Each row is a point. To make a cloud, some directions were put in groups of two or more. Within a group, all points are equally far from the middle, so they leave a hole (a ring in 2 directions, a hollow ball in 3). The other directions are filled evenly. Then the cloud was stretched, turned, moved and blurred a little. How many holes are there, and how many directions does each take, smallest first?

Cloud, 21 rows:
[[+1.64,-0.97,+0.73],
[-0.13,-1.00,-1.05],
[+1.26,+0.16,+2.75],
[+1.31,+1.01,+1.87],
[+0.94,+0.79,-0.99],
[-1.78,+0.00,+2.08],
[+2.11,+1.51,+0.58],
[+0.74,+0.97,-0.15],
[-0.87,-1.28,-0.44],
[-2.12,+1.73,+0.14],
[-3.11,+1.67,+0.22],
[+3.60,+1.15,-0.89],
[-0.53,+1.52,-0.45],
[+0.40,-2.50,-0.93],
[-0.88,-0.95,-0.20],
[-0.78,-1.92,+0.02],
[-0.03,-0.18,+0.00],
[+1.63,-0.18,+0.41],
[-2.25,+0.83,+0.45],
[+1.15,+1.43,-0.77],
[-1.01,+1.20,+1.23]]
Holes: 0

Cloud:
[[+1.70,-2.15,-0.87],
[+1.87,-1.96,+0.82],
[-0.33,+1.05,-1.89],
[-1.23,+0.55,-1.17],
[+0.98,-0.91,-1.99],
[+1.53,-2.83,-1.39],
[+1.92,-0.07,+1.47],
[-0.33,-1.81,-0.66],
[-0.78,-1.36,-0.51],
[-0.78,-1.67,+2.14],
[+2.31,-1.97,+0.21],
[+0.07,-1.35,+1.90],
[-0.63,-0.41,-1.03],
[-0.93,+0.06,-0.70],
[-1.17,-0.36,+1.54],
[-0.63,-1.21,+2.31],
[+2.28,+1.56,+0.37],
[+1.31,-0.49,-0.49],
[-2.14,+0.34,-0.39],
[-0.32,+0.04,-0.79],
[+0.49,-1.32,+1.39]]
Holes: 0

Cloud (28 x 4):
[[+1.95,-1.18,+1.30,-1.31],
[+0.69,-3.39,-0.03,+0.21],
[-0.11,+0.17,-0.68,-0.61],
[+0.09,-1.00,-0.67,+2.05],
[+1.87,-1.02,+0.72,-2.98],
[+1.20,+0.13,-2.36,+1.05],
[-0.54,-1.74,+2.36,-0.42],
[+0.15,-2.22,+1.32,-2.30],
[-0.68,-1.82,+0.15,-0.92],
[+2.12,-0.31,-0.86,-0.48],
[-0.06,+0.30,-1.60,+2.03],
[+1.19,+0.32,+2.02,+0.77],
[-0.74,-1.26,-1.40,+0.08],
[-0.75,+1.63,+0.71,-1.10],
[+2.35,-0.94,-0.07,-0.81],
[-0.60,+1.47,+1.65,-1.04],
[+1.55,-0.05,+1.83,-2.12],
[+0.93,+1.55,+1.43,+0.63],
[+0.47,-2.19,+1.79,-0.84],
[-0.94,+0.71,+0.60,-0.26],
[-1.01,+0.03,+0.06,-1.09],
[+0.28,+0.91,+0.81,-2.09],
[-0.38,+0.15,-0.49,-2.33],
[+0.97,-2.40,-0.74,-0.88],
[+2.39,+1.54,-0.60,-0.03],
[-0.62,+0.83,-1.00,+1.00],
[+1.63,-1.63,+1.51,+1.45],
[+1.13,+2.03,-1.14,+2.15]]
Holes: 0

Cloud:
[[+0.79,-1.32,-1.49,-0.36,-2.82,+0.68],
[-2.51,+1.30,+1.25,-0.24,+1.61,-0.18],
[-0.61,-3.21,+0.63,-0.51,+0.43,+1.33],
[-2.36,+0.57,-0.45,+1.13,-0.29,-1.02],
[+1.41,-0.14,-0.47,-1.37,-1.08,+2.57],
[+0.26,+1.59,-0.66,+0.56,+0.25,+2.67],
[-1.48,+0.37,+0.19,-1.48,-1.54,+1.59],
[+1.49,+0.20,-2.30,-2.57,+0.51,-1.25],
[-0.84,-2.63,+0.07,-0.09,-1.69,-1.34],
[+0.86,+0.68,+1.35,+1.41,+1.39,-0.42],
[-1.05,+1.02,-0.80,+0.68,+1.64,-2.23],
[+1.83,-0.39,-0.72,-2.55,+0.59,+0.82],
[+1.19,-0.73,-0.41,+0.25,+1.18,-2.31],
[+0.07,+0.62,+0.20,-2.94,+0.29,-0.44],
[-0.30,+0.40,-1.58,-1.60,-1.33,-1.66],
[+0.60,+1.80,-0.59,+2.02,+0.99,+0.64],
[+1.64,-0.84,+1.09,+0.13,-0.11,+1.11],
[+0.27,+0.93,-2.33,-2.43,+0.74,-1.35],
[+1.36,-1.20,+0.96,-0.87,+1.09,+0.65],
[-0.76,+1.47,+1.34,+1.49,+1.33,-1.70],
[-1.59,-0.85,-1.47,-1.01,+0.10,+2.43],
[-0.09,+1.30,-0.83,+1.24,+1.81,-1.82],
[-1.73,+0.73,-1.36,-0.70,+1.77,-1.68],
[+0.84,-1.33,-0.50,-0.84,+1.54,-2.42],
[-1.37,-0.79,-2.35,-1.18,-1.45,+0.49],
[-2.50,+1.17,+1.52,+1.27,+0.26,-0.38],
[+0.13,+1.42,+0.23,+1.25,+1.46,+1.70],
[-1.53,-0.50,+1.34,+1.26,-0.16,-2.10],
[-0.37,-1.51,-0.35,-1.10,-1.75,-1.95],
[-1.57,+1.37,-1.31,+0.11,+0.62,-1.74],
[-0.92,-1.62,+1.68,+1.60,-1.31,+0.72],
[+0.37,+0.52,+0.77,-0.78,-1.43,-1.61],
[+0.36,+1.27,-0.66,-2.87,+0.93,-0.08],
[-2.27,-0.06,-1.76,-0.60,-0.36,-0.56],
[-0.02,-1.13,+0.51,-2.85,+0.85,-1.50],
[+0.75,+2.65,-0.64,+1.11,+0.93,+1.12],
[-0.36,+1.08,-0.92,-0.87,+2.77,+0.53],
[+0.96,+0.61,+0.44,+1.71,+1.23,-1.23],
[-1.58,-1.31,+1.31,+1.36,-1.00,-1.36],
[-0.43,+0.27,-0.11,-0.54,-2.80,+0.37],
[-0.49,-1.55,+0.30,-1.37,+1.98,-2.41],
[-2.10,-1.82,-0.55,+1.32,-0.29,-0.26],
[+1.92,-0.74,+0.42,+0.04,-1.39,+1.50],
[-2.06,+1.11,-0.45,+1.14,-1.19,+0.28],
[-1.36,+0.40,+0.33,+1.88,-0.52,+2.17],
[+1.42,+1.64,-0.95,-1.04,+0.09,+2.22],
[+1.95,-0.69,-0.62,-0.11,+0.44,-1.96],
[-1.01,+0.57,+0.13,-0.63,+3.14,-0.48],
[+0.51,-3.11,-1.57,-1.85,-1.39,+0.81],
[-0.30,-0.82,-0.28,-0.51,+2.89,-1.43],
[+1.59,+0.14,+1.43,+0.21,+0.72,-0.36],
[+1.06,-1.92,+0.79,-0.78,-0.29,+1.76],
[+1.13,-1.92,+0.02,-1.43,+1.69,-0.19]]
Holes: 3 (2, 2, 2)

Cloud:
[[+2.52,+1.05,-1.18,-0.44,-0.01,+0.54],
[+0.27,+1.50,-2.33,+0.29,+0.43,-1.63],
[-0.15,+0.05,+2.46,-0.92,+1.62,-0.12],
[+0.75,-0.17,-0.64,-1.46,-0.43,-1.97],
[-2.23,+0.03,-0.21,+1.69,+0.94,+2.41],
[-2.80,-0.09,-2.18,+1.04,+0.56,-0.84],
[-1.89,+0.75,+0.70,+0.24,+0.58,+2.36],
[+0.32,+0.34,-2.64,+0.80,+0.28,-0.09],
[-3.40,+0.08,-0.33,+0.65,+1.26,+0.15],
[-1.22,+0.52,-2.91,+1.30,-1.13,+0.18],
[+1.49,+1.58,-0.94,+0.58,+0.06,+1.10],
[+1.46,+0.80,+1.78,+1.37,-0.22,+3.00],
[+1.47,+1.13,+0.97,-0.78,+1.47,+1.75],
[+0.43,+0.86,-0.61,+1.65,-0.74,+0.35],
[-0.44,-0.20,-0.28,+0.95,-1.13,+0.22],
[+1.22,+1.39,+0.14,-0.49,+1.00,+1.30],
[+2.03,+0.55,+0.83,+0.31,-0.25,-1.62],
[+0.24,-1.94,-0.73,+0.38,-1.00,+0.45],
[+2.29,-1.13,-2.32,+1.16,+0.25,+1.05],
[+0.06,+3.23,-0.27,+0.59,+1.51,+1.49],
[+0.90,-0.22,+2.60,-1.52,+1.69,-0.10],
[+3.06,-0.37,+0.98,-1.40,+0.70,+1.52],
[-2.86,-0.22,-2.94,-0.17,+1.42,-0.98],
[-0.58,+1.48,-0.21,+0.95,+1.22,+1.90],
[+0.11,-1.13,+1.13,-0.92,+0.33,+3.38],
[-1.04,+1.33,-2.59,+1.61,-0.59,-1.21],
[+0.59,+2.89,+1.06,+0.96,-0.44,+1.72],
[+0.38,-1.87,-0.29,+0.01,+0.63,+0.16],
[+0.24,+3.13,-0.63,+0.81,+0.39,+1.47],
[+1.48,-0.22,-0.15,-0.64,-0.64,-1.46],
[-1.68,-1.98,+0.26,+0.23,+0.93,+0.28],
[+0.62,-0.01,-0.70,+1.75,+0.53,+2.09],
[+2.18,-0.14,-2.04,+0.78,-0.63,+1.36],
[-0.99,+0.66,-2.18,+2.14,-0.91,-0.60],
[+0.82,+0.86,+0.34,+0.26,+0.32,-0.36],
[-1.04,+1.62,-0.47,-0.26,+2.83,+1.03],
[-0.10,-0.80,+2.36,-1.80,+1.72,+0.54],
[+0.56,+0.19,+1.56,+0.69,+2.22,+2.20],
[+2.00,-1.48,-0.91,-0.12,-1.87,+0.84],
[+1.01,+0.31,-0.74,+0.06,-1.32,+0.67],
[+0.11,+1.60,-1.92,+1.64,+1.08,+0.72],
[+0.09,-1.14,+0.22,+1.49,-0.35,+0.00],
[+2.46,-0.31,+2.23,+0.30,-1.58,+0.64],
[-1.40,-0.55,+0.91,+0.96,+0.76,+1.90],
[-0.18,-0.49,+2.16,+0.49,-0.76,+1.07],
[-1.30,+0.23,-1.43,+0.53,+1.56,+3.21],
[+1.26,-0.97,+1.45,-1.84,+2.22,+0.68],
[-1.30,-0.24,+0.42,-2.33,+0.47,+0.94],
[+2.32,-0.31,-0.25,-0.28,-0.90,+0.34],
[-0.88,+1.59,-2.13,+2.37,-1.18,+1.89]]
Holes: 0
